Rows are points. A path goes straight from each point to the next, and from the last back to the first. The post is the endless flat space through its rows: a point in 2 columns, a line in 3, a plane in 4, and so on, so that a path can go around it. Count how often the path circles the post. Going back the other way cancels.
(in the rows, 128 means zero)

Post (2 x 3)
[[107 101 110]
 [153 149 116]]
Path (13 x 3)
[[141 113  98]
 [123 121  92]
 [162 110 104]
 [163  83 109]
 [121  67  63]
 [ 98 120  90]
 [129 212 147]
 [146 112 163]
 [141  56  75]
 [149 116  70]
 [ 79 153  91]
 [137 147 129]
 [164  77 119]]
Times around: 2

Post (8 x 9)
[[126 120 120 142 152  91 133 107 147]
 [150 156 123 120  46 116  77 135 183]
 [188 149 105 116 130 126  97 170 129]
 [119 100 121 135 126  90  78 153 133]
 [155  93 112 102 108 125  85 129 149]
 [ 93 139  95  97 199  83 171 122  89]
 [ 91 119 133 121 148 102 209  97  78]
 [137 155 141 104 149 223 161 192 113]]
Path (27 x 9)
[[ 98  84 152 109 112 151  98 158 143]
 [197 146  98 117 108 145 130 199 138]
 [ 68 120  80  89 173 116 150 123 108]
 [120 113  56  93 115  83  65 152  93]
 [112 158  97  95 158 164 223 145 105]
 [138 118 158 158  56 135 107 199 189]
 [154 112 146 116 168 120  94 149 136]
 [106 189 122 100 115 118  76 132 175]
 [ 88  79  79  75 170  90  95 138  82]
 [161 137  71  79 161 127 162 137 124]
 [135  84 134 144 183 113 140 146 128]
 [109 144 163 135 104 140 134 133 145]
 [188 112 103 123 181 135 107  93 132]
 [ 81 172  70 113  92 108 118 154 119]
 [240 128  94 142 117 148  93 209 176]
 [133 192 127  79 126 122 174 156 146]
 [101 106 119 114 217  68  98 136 126]
 [185 102 139 121 149 122  76 140  93]
 [122 171 158 132 178 139 180 143 118]
 [130  96 162 181 161 114 176 166 128]
 [108 126 142 121 119 108  87 161 153]
 [160  94 137 113 146 109  80 154  40]
 [158 131  73 135 130 112 116  87 138]
 [ 72 103  96  98 165 162 169 152 115]
 [165 130  81  63 153  85 136 152  93]
 [ 74 126 140 116 150  98  93 142 164]
 [171  76 117 107 144 106  64 136 111]]
Times around: 3

Post (17 x 18)
[[139 165 147 120 164 164 126 112 109 126  95  97  81  88 103 114 114 130]
 [139 119  62 132 143  82 148 131 196 148 111 153 137 107 142 129  59 160]
 [163 100 119 161 172 119 116 103 111  87 129 152 144 163 133 102 135 163]
 [137 116 148 183 166 145 141 143 138 112 135 111 147 134 140 181 173 124]
 [ 80 132  91 151 155 109 147 145  99 159  98  83 106 175 114 111 104 165]
 [140 119 142 165 148 183 135  75 137 118 145 196 126 184 136 156 118 117]
 [ 33 126 132 140 162 138 146  96 156  78 183 134 130 112 102 121 177 126]
 [105 185  64 108 183 138 130 128 129 137  64 162 149 194 178 158  99 140]
 [ 77 116 114 176 125 108 151 175 136 113 202 126  96 119 141  83 161 121]
 [118 145 170 109 143 137 106 172 162 110 105  78 120 168 150  73 122 153]
 [136 148 105  84 145 135  99 126  86  85 156 143 193 124 175 199 128 169]
 [141 188 174 117 117  88 105 118  69 159 108  97 142 162 170 116 144 108]
 [191 111 103  81  87  91 144 144 125 114 113 114 164 143 183 110 102 100]
 [167 189 144  61 133  94 160 136  72 128 120 123 188 166 162 116  93 124]
 [120 125 121 149 126 119 136 104 127 101 113 200 113 150  86 175 133 153]
 [148 180 104 136 112 152 129 132 164 118  90 109 150 120 125 148 115 154]
 [ 92 113 109 178 146 148 124 167  84 194 113 121 122 144  74 136 175 135]]
Path (27 x 18)
[[138 149 130 175 191  99 162 122 143 137 109 105  75 132 144  98 103  96]
 [ 94 130 129  92 136 170 113 120 236  86 158 169 199 134 140 200  76 182]
 [ 86 200 110 152 170 101 156  72 143  90  61  83 118 102 163 142 123 151]
 [160 138 128 116  74 112 140 134  54  91 181 123 198 176 156  87 136 132]
 [180 132 110 108 147 142 142 164 193 129  92 107 172 108 103 104  88 134]
 [ 63 164  93 120 197 137 112 109  94  94 169 131 128 131 117 112 159  99]
 [182 127 145 134 163 190 106 220 130 114  94  96 100 180 177 101 100 140]
 [ 82  66 143 129 157  53 185 198  65  98 135 121 195 175 132 194 191 143]
 [ 57 116 114  86 129 124 123 105 175 142 164 166 121 133 177  22 128 109]
 [ 90 126  88 178 155 134 148 182  70 178 122 158 165 179 150 168 207  73]
 [ 92 126  78 157 188 118 138 122 137 117  55  90 136 142  85 160 134 143]
 [110  98 114  64  92 131 122 158  49 159 154 144 128 101 107 158 108 111]
 [163 120 166 181 145 203  89  79  73  95 111 120 161  95 114 144 208 100]
 [159 210 213 159  78 122 118 130 141 194 113 137 119 111 113 158 138  80]
 [150 104  99 132 159 163 144 100 187 165 112 150 146 150 121 188  80 110]
 [ 68 146  79 126 192  80 154 126 138 171 168 136 117  88 158  98 121 125]
 [ 78 107 116 129 168 167 150 129 119 170 125  58  88 153 168  77 113 106]
 [151 169 136 113 142 115 137 103  57  87 102 151 147  94  87 153 138 146]
 [149  94  97 167 177  89 169 148 138 145 169 123 163 126 153 192  39 135]
 [110 117 124 198 193  99 166  83 148 125 122 119 111 196  87 151 115 168]
 [ 21 186 104 131 175 155 146 123 153  86 158 134  87 179 147  90 125 196]
 [127 177  95  86 118 158 172 139 143 155 117 109 194 119 135 144  88 145]
 [ 68 153 148 125 140 107 127 103 160  89 118 169 123 142 134 123  73 160]
 [124 101 106 109 197  81 159 154  58 110 143  97 177 118  73 128 134 136]
 [165 131  73 111 152 160 152 141 110  70 172  92 138 135 111  88 111 154]
 [132 173  52 114  85 153 134 112  77 157 138 160 155 112 109  98 145 162]
 [152 133 115 121 153 120 101 150  65 170 141 130 117 184 141  73 145 139]]
Times around: 2

Post (17 x 18)
[[140 127 133 128 142 155 150 100 146 113 179 121 120 151 136 110 134 131]
 [154  76  95 108  93  47 135 149 135 130 143 137 182 111 120  79 108 159]
 [162 144  62  95 147 147 129 126  99 103 123 138 118  87 148 127  73 108]
 [139 137 155 155 134 160 128  99 106 100 122 143 127 139 124 139 114 138]
 [133 153 120 122 102 146 118 139 120 161  75 149 180  97 174 157 154 141]
 [103 186 143 163  55 136 114 199 126 124  98 170 126 146 118  84 113 111]
 [151 126 129 113 151 135 157 162 136 112 128 149 176 111 121 130 163 133]
 [110 150 107 151 137  83 122 134 123 143 116 161 114 166 149 109  98 123]
 [154 114  93 182 121 107 121 133 129 134 102 160  92 119 117 122 112 122]
 [123 125 138 111 141 125 118  95 108  42 152 135 132 123 179 109 122  95]
 [134  72 164 121  92 106 115 154 138 160 171 154 127 106  90 133 143 118]
 [151 158 155 159 112  66  94 126 137 143 129 125 126 169 113 129 188 175]
 [155  79 228 114 111 116 153 100 107  93 166 133 107 134  89 139 167  81]
 [172  67  82 119 138 139 104 129  74 162 117 162 148 157 149 175 145 105]
 [145 116 138 146 125  84 150 113 146  99 140  61 108 135 107 150 126 142]
 [108 111  92  92 137 155 146 136  83 142 174 149 161 124 169 123 167 148]
 [108 143 146 140 126 140 110 118 135  71  63  92 105 120 140  85 111 145]]
Path (25 x 18)
[[124 200 171 170  72 111 148 136 180  94 113 155 154 147 129 118 158 130]
 [141 126  82  85 109  87  89 121  98 136 131 115 103  89 169 128 100 156]
 [101 169 151 132  77 134 121 182  49 105 175 146 140 127 138  76 131 136]
 [118  96 160  41 162 144 129 108 135 142 189 126  84  33  96 134 148  77]
 [153 185  95 127 141 112 195 161 145 108  77 171 158 124 126 120 129  96]
 [ 68 132 134  64 101 152 154 135  94 125 165 157 165 114 136 123 150 122]
 [110  60 153 131 145 162 161  96 125 137 181 152  91 139 135 174 176 124]
 [116 123  63 184 205 174 130 122 141  98  86 132 130 155 199 139  85 125]
 [ 65 106 158 170 121 118 122 137 107 109 143 187 134 175 149  10 102 116]
 [185 140 169 129 141 123 178 139 107  76 130  90 173 120 103 159 112 115]
 [152  73 169 107  91 144 121 105  92 155 249 151 129 152 134  57 101 153]
 [121 132 144 123 155  81 175 163 105  90 126 156 169 113 149 130 108  59]
 [147 125  88 174 134  73 134 135 126 119 161  75 131 203  93 152 157 182]
 [105 125 144 151 151 134 200 129 199 112  96 152 102  99 105 155 100  99]
 [158 105 139 129 132 105 158  86 144 123  89  83 152 133 135 171 124 161]
 [ 94 141 135 115 102 139 123 130 144 139 132 157 102 141 142 119 113  91]
 [130 142  86 121 121  89 135 153 112 125 161 160 175  97 153  93 180 148]
 [179 101  73 135  90  31 140 123 136 143 163 118 147 106 122 150 180 135]
 [132 119 172 142 100  85 132 133 156 124  87 138 153 133 126 184 146 107]
 [123 147 162 153 118  99 158 152 145 105  79 118 108 173 117 199 105 103]
 [113 145  98 173  64  46 122 152 112  84  58  95 214 115 135 182 137 186]
 [163 157 144 225  43  57  96 102 154 179  83 126 144  87 119 201 121 122]
 [166 139 112 159 156 142 103 130 108 119 125 181 136 104 132 110 124 150]
 [166 115  48 123 120 113  84 154 107 100 118 124  87 137 176 129 105 120]
 [151 146 101 121 112 171  91 133 113  70  66 140 161  81 179 190 143 100]]
Times around: 1
